Every row gives one point. The last column is the point's height on a tilted bowl or saddle (a function of degree 2), plus a little noise. Count its main directions that bend up, bend down and stay straight.

Points (9 x 3)
[[-0.12 -0.45  0.36]
 [-2.79 -2.32 -0.71]
 [-0.76 -2.10 -0.87]
 [ 0.35  1.63  0.56]
 [-0.14  0.58  0.62]
 [-0.97  1.04  0.35]
 [ 0.98 -3.83 -4.43]
 [ 2.05 -1.23 -0.60]
 [ 0.20 -0.10  0.49]]
Directions: 0 up, 1 down, 1 straight

Points (16 x 4)
[[-0.89 -1.17 -4.92  3.91]
 [ 1.04 -0.27  1.11 -0.12]
 [-0.79 -1.20 -0.82  1.04]
 [-0.85 -1.42  1.30  1.57]
 [ 2.47 -2.01 -0.11 -0.70]
 [ 0.91  1.68 -1.16 -0.44]
 [ 0.64 -3.27 -2.09  0.58]
 [ 1.09 -0.43 -1.56 -1.37]
 [-0.21  0.81  0.88  0.45]
 [-0.95  0.88  1.87  1.34]
 [-1.30  0.31 -2.47  2.69]
 [ 4.17 -0.68  1.79  1.64]
 [ 0.86  0.30  0.67 -0.40]
 [ 1.67 -0.52  1.32  0.02]
 [-0.99  0.24  0.28  1.04]
 [-1.11  0.50 -2.25  2.23]]
Directions: 2 up, 0 down, 1 straight

Points (26 x 5)
[[ 1.76  1.48  0.75 -1.22  0.58]
 [-1.03 -4.57 -1.82  1.99 -6.06]
 [ 0.44  0.39  2.07 -0.02  1.14]
 [-0.40 -2.67 -0.71 -0.47 -0.91]
 [ 0.88  1.65  2.20 -0.22  0.82]
 [-1.34 -0.23  3.55  1.19 -0.09]
 [ 0.70 -2.91 -0.50 -0.70 -0.50]
 [ 1.76  1.89  0.62  1.69 -0.40]
 [-0.20  2.19 -1.52  1.04 -1.59]
 [-0.69  0.81 -1.22 -1.17  0.16]
 [ 0.63  2.60  2.10 -0.23  0.13]
 [-2.16  0.30  0.37  0.20 -0.56]
 [-0.55  1.74 -1.67 -0.40 -0.67]
 [ 1.17 -2.93  0.91 -0.15  0.13]
 [ 0.22 -2.14  0.34 -0.80  0.31]
 [-1.50 -4.86  0.23  0.23 -3.82]
 [ 1.15 -0.74 -2.38 -1.89 -0.35]
 [-1.14  1.45  0.87  1.21 -0.62]
 [-1.56 -0.18  2.72 -2.98  0.80]
 [ 0.05 -1.65 -0.44  1.85 -1.44]
 [-0.36  0.70 -0.38 -1.63  0.69]
 [ 0.05 -0.19  0.93  0.20  0.68]
 [ 0.60 -1.37 -0.22  0.93 -0.31]
 [-3.54 -0.12  3.66 -0.75 -1.26]
 [-1.32  0.42 -2.10 -0.41 -0.78]
 [ 2.15 -0.86 -0.85 -0.79  0.14]]
Directions: 0 up, 3 down, 1 straight

Points (42 x 7)
[[ 1.70 -2.18  2.29 -2.54  0.87  0.68  0.56]
 [-4.46 -0.12  0.11 -0.76  2.85 -4.67 -2.10]
 [-2.35 -0.10  0.81  0.42 -0.90 -1.22  0.00]
 [ 1.12 -1.11 -1.43  1.20  0.23 -2.54 -2.04]
 [ 1.89  0.75 -2.74  1.58 -0.04 -2.20 -2.69]
 [ 1.66  4.13 -0.13  1.03 -2.43  1.98 -2.51]
 [ 0.55 -2.85 -0.98  1.68  2.41  0.82 -2.75]
 [ 1.83 -1.03 -1.38 -2.03  0.39  1.18  0.21]
 [ 1.75 -0.72  0.93 -0.22  1.28  0.02  0.52]
 [ 0.51 -0.80 -0.05 -0.28 -0.54  0.33  0.60]
 [ 1.30  0.22  0.54 -0.18 -0.75  0.63  0.39]
 [-0.30  2.24  0.17  0.38 -0.81 -1.30 -0.06]
 [-0.39 -3.47 -0.55  0.24  0.72 -0.77 -1.28]
 [ 3.79  0.23  0.36 -2.78  0.31 -3.66 -2.32]
 [ 1.90 -0.79  0.13  2.66 -1.32 -0.46 -1.91]
 [ 0.15 -0.24  0.38  3.35  0.18 -1.94 -2.59]
 [ 0.46 -2.50  1.43  0.03 -1.04  0.67 -0.06]
 [-2.49  1.82  1.79 -0.50  1.90 -1.73  1.60]
 [-0.99 -1.38 -1.30  3.15  0.61 -3.94 -5.39]
 [-0.55  1.35  1.11 -2.66  0.43  1.50  1.85]
 [-1.72 -0.33 -2.81  2.60  1.25  0.56 -3.02]
 [-2.47 -0.26 -2.43 -2.14  0.56 -0.83  0.15]
 [ 0.64  2.72 -0.47  2.09  1.04  0.19 -1.29]
 [ 0.67  1.80 -0.36 -1.65 -0.13 -0.01  1.46]
 [-0.04  1.75  0.59  0.61 -0.03  0.23  0.49]
 [-1.55 -0.66 -0.05  0.03 -0.47  1.47  0.06]
 [ 0.18 -0.25 -0.91 -0.66 -3.04  1.57 -0.53]
 [ 1.54 -0.61  2.04 -1.99 -0.96 -1.46  0.54]
 [-0.74 -0.69  1.09  0.68  2.11  2.79 -0.73]
 [ 0.95  2.17  1.77  0.30 -1.33  0.22 -0.49]
 [-1.35 -0.38  0.73  0.51 -0.20  0.69  0.46]
 [-0.32  0.12 -1.98 -1.32  0.68  0.67  1.10]
 [-2.28 -0.16  0.97  0.09 -0.89 -1.91 -0.03]
 [-4.34 -1.87 -0.42 -2.88  4.27 -0.67  0.26]
 [-0.65 -2.49  2.39 -0.43 -2.81 -1.09 -0.21]
 [-0.64  2.79  1.03  1.58 -1.38  2.51 -1.79]
 [ 0.92 -0.17 -1.24  0.37  0.53 -0.38  0.07]
 [ 1.70  1.57  0.05  0.61 -0.19  0.17 -0.18]
 [ 2.20  0.26  1.11  0.61  0.22  1.57 -0.69]
 [ 0.72 -0.83  1.79 -1.01 -2.50  2.09 -0.79]
 [-0.47  2.02  0.73  0.29 -2.47  0.83 -0.54]
 [ 1.16  0.27 -0.74 -0.44 -1.23 -2.64 -0.87]]
Directions: 0 up, 4 down, 2 straight

Points (76 x 9)
[[ 1.99  1.36  0.78 -1.87 -2.15  3.78 -1.50  0.03 -0.09]
 [ 0.25  1.92 -0.92 -1.98  0.16  1.32 -1.20  1.20 -0.89]
 [-2.41  2.37 -1.05  1.89  1.64  0.98  0.61 -0.56  3.60]
 [-1.05  0.64  2.24 -3.33 -0.53 -2.83 -0.47 -0.55 -0.93]
 [-0.05 -0.23  2.35 -2.37 -1.79  1.03  0.88  1.57  2.99]
 [ 0.87 -0.54 -2.82 -0.76 -0.43 -1.26 -1.40 -0.81  1.28]
 [-1.36  2.94 -0.26  1.41  1.39  1.61 -1.45  1.20  0.07]
 [ 1.74 -0.93 -2.53  0.03  1.40  1.43  1.66 -2.31  0.97]
 [ 0.70 -2.29 -1.95  0.49  1.20 -1.94 -1.86  1.98  2.30]
 [ 2.90 -0.87  0.13 -2.46  1.63 -0.77  0.47 -0.27  1.27]
 [ 1.30 -3.41  0.15 -0.38  0.14  0.58 -1.64  1.71 -0.65]
 [-0.34  1.32 -2.15  0.64  2.32  0.86  2.67  0.27  0.53]
 [-1.36  3.82  1.50 -1.86 -0.18  2.10  1.63  1.39  2.84]
 [ 1.76  2.21 -3.22  2.24 -0.03 -0.64  0.80 -1.11  0.40]
 [-0.86  2.10 -0.81  0.99 -0.84 -0.82  2.60  1.17  1.43]
 [-3.43  0.81  0.52  2.38 -2.41  1.45 -0.40  2.56  5.86]
 [ 1.01  0.54  1.04 -1.38  1.20  0.97 -0.58  0.37 -0.03]
 [ 0.45 -0.40  0.46 -1.31 -1.75 -2.98 -0.09  1.68  0.00]
 [ 2.04  0.22 -0.89 -3.00  2.69  1.77  0.95  1.52 -0.24]
 [ 2.11  1.11  0.76  0.32 -0.41 -0.81 -0.13  1.78 -0.63]
 [ 3.45 -2.59 -2.26  0.56  1.83 -0.28 -0.14  3.39  0.54]
 [ 1.58  1.71  1.95 -0.52 -1.46  2.98 -1.01 -2.95  2.08]
 [ 0.21 -0.32  0.79 -1.73  0.38 -0.55  0.16 -0.72  0.52]
 [-1.13  1.05  0.18  2.66  2.47 -1.41  1.73  1.75  2.32]
 [ 1.30  2.59 -0.95 -2.93  1.00  0.79  0.83 -1.09  1.02]
 [ 0.80 -2.69 -2.17 -1.92 -1.63 -2.47  0.14  0.98  1.42]
 [-1.04 -0.32  0.46  1.95 -1.00  0.91 -0.29  1.36  1.53]
 [ 3.31 -0.98  1.94  0.00 -2.14  0.80 -0.78  1.73 -0.50]
 [-1.02  0.97 -0.85 -0.64 -1.53 -0.69 -0.41 -0.31  0.39]
 [-0.26  3.82 -1.13 -0.38 -2.24 -2.10  0.79 -1.22 -0.85]
 [ 1.17  3.37  2.92 -0.27  0.36  0.95  2.59 -2.39  4.84]
 [ 2.39 -1.35 -1.27  0.25 -0.92  0.18  0.18  2.47 -0.12]
 [-0.27 -0.06  1.03  1.32 -1.48 -5.00  0.04 -1.91 -0.72]
 [ 2.05 -1.77  1.65 -1.26 -2.06  1.50 -1.70  0.35 -0.52]
 [ 1.49 -2.34  0.23  0.02 -2.39 -0.60  0.72  0.92 -0.51]
 [-1.95 -0.57 -0.82 -2.05 -0.92 -0.32 -0.37  0.55  0.54]
 [-1.37  1.57  1.03 -0.99 -0.52  0.46  0.75 -1.87  2.46]
 [-1.74  1.52 -0.79 -2.15 -2.41 -2.48  2.46  2.10  0.12]
 [ 0.07  2.23  0.99  0.26  0.28  1.54 -1.89  1.42 -0.78]
 [ 0.48 -1.38  1.53 -2.87  3.40  0.21 -0.34 -1.31 -0.76]
 [ 0.22 -0.78  1.07  3.27 -1.40  1.51  2.13 -0.47  0.39]
 [-1.09 -0.01 -2.03 -2.96  1.24  0.56  1.13 -0.55  0.71]
 [ 1.54  1.15  1.53  1.08 -1.18  1.59 -2.26  0.40 -1.57]
 [ 0.43 -1.11 -1.10  0.54  2.37  0.95 -1.30  1.90 -0.69]
 [-1.82 -1.25 -1.18 -3.35 -2.60  0.08 -0.04 -1.19 -0.50]
 [-0.68 -0.65  1.31 -0.55  0.82  1.80 -2.29  1.76 -0.62]
 [-1.30 -2.34  0.74 -0.99  0.83  2.73 -2.79 -1.39 -3.10]
 [-1.25 -3.10  0.77 -0.13  0.22 -1.20  2.55  0.15 -0.28]
 [-0.28  1.34  1.81 -1.92 -1.51 -0.13  0.05  0.49  1.28]
 [-0.52 -1.52  1.59  0.25 -2.90 -2.38  3.15 -5.07  0.07]
 [ 0.54 -0.29 -1.90 -3.27  0.57 -0.04 -3.37  0.21 -0.37]
 [-0.94  0.09 -0.20  0.53  2.18  0.17 -0.15 -1.53  1.35]
 [-0.47 -2.16  0.44  1.45 -1.95  2.18 -1.50 -1.23 -1.59]
 [ 1.38  1.54 -0.90  1.33 -0.91 -1.54 -0.47 -0.57 -0.40]
 [ 2.21  0.73  1.98  1.33 -0.17  1.39 -0.52  2.40 -0.96]
 [-1.48  0.55 -2.75 -3.38 -0.35 -1.65  1.94  0.78  0.49]
 [-1.17 -0.59 -1.01  0.79  0.19  1.05  0.66 -1.35  1.44]
 [ 3.03  1.18 -0.01  1.13 -0.35  1.08  0.87  0.03 -1.52]
 [-1.68  1.42  1.94  0.28  0.17 -0.18  2.32  0.23  3.29]
 [ 0.64  2.29 -0.73  0.24  1.18  1.67  1.10 -0.55  0.28]
 [ 0.02  0.60 -0.16 -1.73  0.84  1.83 -0.73  0.77 -0.31]
 [-2.07 -1.03 -2.01  0.77 -3.83  0.69  0.26  0.22  1.18]
 [-0.88  1.02  0.04 -2.71  1.29  1.33 -0.29  3.27  0.57]
 [-0.01 -2.56 -1.33 -0.45  0.00 -1.11  0.45  3.16  2.43]
 [ 0.46 -1.26 -0.38 -0.15  1.62  0.70 -0.06 -2.23  0.36]
 [-1.28  2.01  0.00  0.07  0.66 -0.38 -0.19 -1.25  1.79]
 [ 0.22  1.89  1.20 -1.43  2.21 -1.61  1.19 -1.04  0.95]
 [-2.02 -0.69 -3.06 -2.83 -0.35 -0.28 -0.34  0.82  0.95]
 [-0.26 -1.89  0.51 -0.45 -0.51  1.00  2.86 -1.31  0.36]
 [-1.52  0.76 -3.87 -0.15  0.19 -0.34 -1.74 -2.02  2.57]
 [ 0.81  1.35 -1.01 -0.35  3.66 -1.14  1.26 -0.17  0.32]
 [-0.56  0.00 -0.18  3.94 -1.30  1.17  1.01  2.21  1.66]
 [ 0.23  0.11 -0.63  1.73 -1.85  0.83 -1.27 -0.81 -0.48]
 [-0.63 -0.17  0.32 -1.93  0.40  0.99 -1.50 -2.83  0.31]
 [-1.09 -2.34 -0.23  2.43 -0.40 -0.89 -1.64  1.08  1.24]
 [ 1.05 -1.24  1.21  1.32  2.54 -0.93  3.36 -1.39 -0.97]]
Directions: 3 up, 4 down, 1 straight

Points (65 x 9)
[[ 1.08 -2.10 -2.84 -0.44  2.48 -1.28  0.33 -1.00  0.41]
 [ 1.03  2.21  2.26  0.52  0.72  1.16 -0.65 -1.41  0.28]
 [-0.47 -0.04  0.37  1.33 -1.89  0.92 -4.54 -0.06  2.61]
 [ 1.77  2.19 -1.77 -0.31 -2.46  1.00  1.36 -2.87 -0.06]
 [ 0.26 -0.56 -0.30 -2.53 -2.30 -0.07  1.02  1.19  0.19]
 [-1.32 -1.27  0.49 -0.67  2.92 -3.47 -0.22 -0.45  2.96]
 [-0.16 -2.31 -1.18  2.86 -2.24  0.89  2.56 -1.54 -0.07]
 [ 1.06 -0.87 -1.00 -0.97  0.40  1.63 -1.70  3.53  0.77]
 [ 2.05 -2.55 -0.36  0.02  0.01 -0.02 -1.49  1.87  0.64]
 [-3.22 -0.29 -3.33  0.85  2.28 -1.35  2.40 -0.78  1.26]
 [-1.87 -0.69  0.52 -0.43  0.09  0.10 -0.71 -0.30  1.82]
 [-0.32  0.23 -0.01 -1.22 -1.64  0.90 -0.62 -0.10  0.83]
 [-2.86  0.83  3.07  0.75  1.04 -0.04 -0.81 -0.99  2.87]
 [-2.32  4.44 -0.32 -1.18 -0.59  0.27  2.17  1.50 -0.40]
 [-1.93 -1.66 -0.73 -1.66  1.10 -1.91  0.80 -0.07  1.33]
 [ 0.45  1.34  1.30  1.36 -0.02  0.37  1.52  2.97  0.91]
 [-2.36  0.15 -0.36  3.24  1.22 -0.27 -1.58  0.24  3.15]
 [-2.83 -3.25 -0.60  1.97  3.08 -1.06  0.76 -0.59  3.26]
 [-2.42  1.02 -1.65  1.15  4.37  0.51 -0.55  2.32  1.92]
 [ 2.19 -0.84 -2.06  1.10  0.78  0.13  0.03 -1.26 -0.85]
 [-0.37  2.88  4.26 -1.66 -1.02  0.54  1.79  1.30  0.63]
 [ 1.48 -0.43 -1.06  1.35  0.77  0.30  0.53 -1.21 -0.51]
 [-1.27  3.14  0.97 -1.05 -0.67  0.67 -0.62  0.75  1.12]
 [-2.14 -0.54 -1.65 -1.65  2.71 -3.12  0.47  0.32  1.77]
 [-0.91 -3.46  1.66 -0.13 -0.61 -1.15  1.92  0.35  0.92]
 [-0.63 -1.12 -2.41 -0.19  2.44 -1.00  2.28  1.46 -0.03]
 [-0.94  0.51 -0.77  0.01  1.80 -1.92  0.37  1.19  1.08]
 [-0.39  0.99  1.53  1.54  0.97  1.05 -0.53 -3.52  0.56]
 [ 0.25 -0.86 -1.25  1.47  1.65 -2.03  0.79  0.92  0.79]
 [-1.64  0.96 -0.58  3.00  2.44 -1.94 -0.31  0.32  2.54]
 [ 0.46 -2.50  0.64 -0.29  1.79 -0.89  1.84 -0.84 -0.03]
 [-1.49 -0.89  0.23 -1.68 -0.59 -1.51  0.78 -1.56  1.12]
 [-1.76  1.01  0.15  0.11  0.48  0.68 -1.16 -0.67  1.71]
 [-1.06 -3.46  0.08  0.45  0.68  0.98  1.45  0.35  1.39]
 [-1.87 -1.79 -1.36 -0.10 -0.61 -1.50  0.01  2.62  1.89]
 [ 1.38 -0.80 -2.53  0.07 -1.27 -0.04  0.08  1.66  0.00]
 [ 0.56 -0.65 -0.84  0.05 -0.43  2.13 -1.40  1.15  0.84]
 [-1.75 -0.61  0.33 -0.64 -2.17 -2.75  0.41 -2.86  1.89]
 [ 0.19  1.42 -0.48  0.65  3.89  1.35 -1.40 -1.19  1.36]
 [ 1.50  0.80  1.13 -4.40 -4.03  1.44  0.67  3.32  0.28]
 [ 1.37 -1.25  2.05  0.86 -0.56  0.25 -0.40 -0.30  0.36]
 [-1.64 -0.04 -1.21 -0.31 -0.38  0.89  2.92 -0.76  0.38]
 [ 1.69  0.01  2.13  2.34  0.97 -1.11 -0.81  1.07  1.79]
 [ 0.15  0.23 -0.34 -1.52 -0.05 -1.15 -1.03 -0.91  1.12]
 [-2.49 -2.81 -1.98 -1.33  0.03 -0.79 -1.12  1.02  2.48]
 [ 0.49 -2.44  1.43  3.49  0.15  3.71  0.62  1.63  2.45]
 [ 0.54  0.92  2.45 -1.05  0.24 -1.10 -0.75 -2.66  1.11]
 [ 1.21  0.14  0.19 -0.97  0.86 -1.25 -0.31  1.75  0.50]
 [ 0.00 -0.26 -0.76  1.68  1.97 -2.90 -2.90  2.31  4.24]
 [-0.93 -0.54 -1.37 -0.26  1.70  1.53 -0.17  1.21  1.14]
 [-1.93  2.02 -1.89  2.99 -1.65  2.07  0.15  2.70  2.00]
 [-2.88 -2.16  0.39  0.68 -0.26  0.80  0.71  0.72  2.11]
 [ 1.01 -0.22  0.77  0.01 -1.29  0.38  0.67  0.00  0.03]
 [ 0.57  0.46  2.57  2.90 -3.61  1.33  0.37  0.61  1.92]
 [ 0.08  2.43 -1.10 -2.86 -4.56 -0.06 -0.77  0.26  2.20]
 [-1.16  0.20 -2.35  1.50  1.58 -2.42 -1.34 -0.73  2.30]
 [ 2.54  1.01  2.16 -1.02  0.15  3.07  0.22  0.00 -0.78]
 [-0.65 -1.02 -1.57  1.32  4.36  0.67  0.32 -2.87  2.13]
 [ 0.71  1.19  1.06  0.18 -1.15  0.03 -0.66 -0.68  0.75]
 [ 0.47 -3.01 -1.55  0.35  0.63 -1.87 -2.30 -0.77  1.56]
 [ 0.53  0.93  0.54 -0.15  1.47 -1.01  1.35 -0.96 -0.24]
 [-0.49  3.02 -0.61  0.42 -0.49  2.71  1.28 -0.43  0.31]
 [-0.11  0.70 -0.61 -0.59  1.19  1.37 -1.15  0.64  0.84]
 [-1.11 -1.97  1.96 -0.62 -0.48 -1.15  0.06 -0.10  1.58]
 [ 1.86  3.23  0.08  3.26 -0.49 -0.04  0.23  2.49  1.38]]
Directions: 3 up, 1 down, 4 straight
